Every row gives one point. A path goes straight from each point to the next, and from the last back to the first. The post is the endless flat space through its rows: a point in 2 columns, a line in 3, a plane in 4, and so on, so that a path can go around it. How many times does the path go around the post? Going back the other way cancels.

Post, 2 rows:
[[-1.25 -0.16  2.38]
 [ 0.41 -1.00 -2.73]]
Path (9 x 3):
[[ 0.22  2.38 -3.68]
 [ 2.89  0.86 -0.40]
 [ 2.25 -0.77  1.16]
 [ 1.02  3.03  0.84]
 [-1.62  2.01  1.29]
 [-1.89 -0.13 -0.42]
 [-0.43 -1.89 -1.86]
 [-1.69 -1.56 -2.56]
 [-2.88  0.49 -2.35]]
Times around: 0

Post (7 x 8):
[[-2.13  1.35  3.47 -1.22  1.31 -0.71  1.32  1.37]
 [-1.43  1.52 -1.14  0.49 -0.82  1.87  1.69  0.73]
 [-1.70  2.01 -0.58 -1.99  2.78 -1.51  1.70 -1.51]
 [-0.92  1.00  1.43  1.72 -0.89 -1.99  1.83 -1.68]
 [-1.42  2.30 -0.89  0.72  2.36 -2.90 -9.49 -1.84]
 [-1.75  1.01 -1.09 -0.67 -1.25 -3.15  0.83  0.17]
 [ 0.02 -0.57  0.17 -3.60 -1.81  5.12 -0.23 -0.69]]
Path (27 x 8):
[[ 1.87  0.38  1.02  0.23  0.99  1.00 -2.31 -1.05]
 [-1.19  0.39 -1.61 -0.06  1.98 -2.44  0.16 -1.13]
 [-1.78  0.87  1.31  1.00  1.01 -1.10 -0.05 -2.74]
 [-2.86  1.15  2.97 -3.05  0.31  0.15 -1.08 -0.45]
 [-1.53  3.52 -1.14 -2.57  0.68  0.35 -0.13 -0.78]
 [ 1.74  1.91 -0.14 -2.25 -1.52 -1.30 -2.82 -0.98]
 [-0.17  1.09 -2.65 -1.11 -0.67 -0.35 -0.93  1.52]
 [-0.67 -1.42  1.00  0.76  1.81 -0.47  1.29  1.64]
 [-3.10 -0.95 -0.79 -0.09  1.20  1.93 -0.86 -0.19]
 [-2.43  0.68 -2.05 -3.11 -0.68 -0.78 -0.78 -0.01]
 [-2.29  1.93  2.52 -2.34 -1.14 -1.40  0.70 -3.66]
 [-0.44  2.37 -0.61 -3.13  0.18  0.00 -0.95 -1.92]
 [-0.31  1.61  0.88  0.11 -1.45  0.48  0.83  0.65]
 [ 1.64  0.09 -0.74 -0.78 -0.58 -2.36 -0.40  0.60]
 [-1.58 -1.89 -1.31  1.50 -1.13 -0.80 -0.87  1.59]
 [-2.55  0.35  0.12 -1.04  0.75  2.60 -0.79  0.53]
 [-2.36  0.08  1.31  0.63 -0.10 -2.75 -1.42 -3.09]
 [-1.81  0.81  0.02 -3.86 -1.59 -0.97 -2.37 -0.68]
 [-1.09  2.80  3.97 -0.63 -0.45 -1.77  0.36 -0.83]
 [ 0.22  2.31 -1.83 -1.01  2.12 -2.25  0.19 -2.33]
 [ 0.74  0.30 -2.15 -0.88  2.07 -0.38 -1.79  0.69]
 [-2.40 -0.96  1.95 -0.12  1.29  0.49  0.03  1.32]
 [-3.63 -0.45 -1.71 -2.95 -0.49  1.61 -4.45  1.36]
 [-3.78  0.39 -0.48 -3.66 -0.10  1.03 -1.30  0.15]
 [-5.34  3.78 -1.01 -0.97  0.31  0.85 -0.21  0.55]
 [-0.73  2.23 -1.81 -2.29 -1.32 -1.16 -2.84 -0.60]
 [ 0.31  2.36  2.08 -3.09 -0.26 -2.16 -1.32  3.23]]
Times around: 4

Post:
[[ 1.60  0.59 -1.04 -0.24  0.96 -1.00  1.28 -0.13 -1.05 -0.98 -0.71]
 [ 1.18 -0.04 -1.64  0.28 -1.53 -0.77 -0.41  0.00 -1.46  1.63 -3.22]
 [ 0.82 -0.82  1.17 -1.40 -0.89  2.06 -1.36 -0.35 -2.50 -1.45 -3.99]
 [-1.36 -0.66  0.67  0.95 -1.39 -0.28  2.26 -2.52 -3.52  0.49  0.33]
 [-0.92 -1.50  1.67 -1.24  1.09  0.15  1.16 -0.22 -1.86  1.61  0.52]
 [ 4.56 -0.42 -1.25  0.13 -2.73  0.24 -1.86 -0.92  3.75  0.51 -0.26]
 [-0.19  0.19  0.40  0.38  0.38 -1.20  0.57 -2.73  0.09  0.89 -2.08]
 [ 0.11 -4.33  1.16 -1.09 -2.29 -2.77  3.54  1.36  6.13 -0.46  3.26]
 [-2.57 -0.10  1.75 -1.95 -0.70 -2.31 -2.80  3.57 -2.10 -2.31 -0.45]
 [-0.82  0.24  0.76  0.98  0.26  0.86 -1.46  4.51  0.71 -1.86 -0.74]]
Path, 12 rows:
[[ 1.68 -0.13  0.91  2.16 -0.72  1.84 -0.01  0.35 -0.50 -2.08  0.88]
 [-0.31  1.83  1.62 -1.73 -1.47 -5.77 -2.06  0.03 -1.09 -0.74 -1.05]
 [ 0.00 -0.17 -0.57 -0.51 -1.90 -0.86  2.33 -1.99 -3.98  0.99  2.18]
 [-4.09 -0.86  1.42 -1.52  0.83 -1.59  2.60  2.22  2.37 -0.44  5.36]
 [-1.04 -0.86  1.36 -0.73 -4.01 -0.40 -0.72 -0.82 -1.07  0.53 -2.81]
 [ 0.56  2.02 -1.35  4.09 -2.52 -2.30  1.17 -0.21 -0.64 -0.47  0.51]
 [ 1.31 -3.70 -0.47 -0.08 -3.12 -1.03  0.13 -0.97 -2.43  0.83 -3.43]
 [-1.11 -2.04 -0.92  1.02 -2.97 -1.62 -1.94 -2.09 -0.42 -0.72 -0.31]
 [-0.38 -0.98  0.40 -0.79 -0.72 -1.23  0.62  0.58  2.84  1.39  2.56]
 [ 1.24  1.28 -0.32 -4.88 -1.68 -1.78 -1.42 -0.72  0.32 -1.05  2.09]
 [ 0.38 -0.14  0.02  0.09 -1.55  3.59 -2.73 -0.75 -0.25  0.99 -1.04]
 [ 2.92 -2.30  0.01  0.29  1.98  1.73  1.39 -1.93 -1.09  0.15  0.06]]
Times around: 0
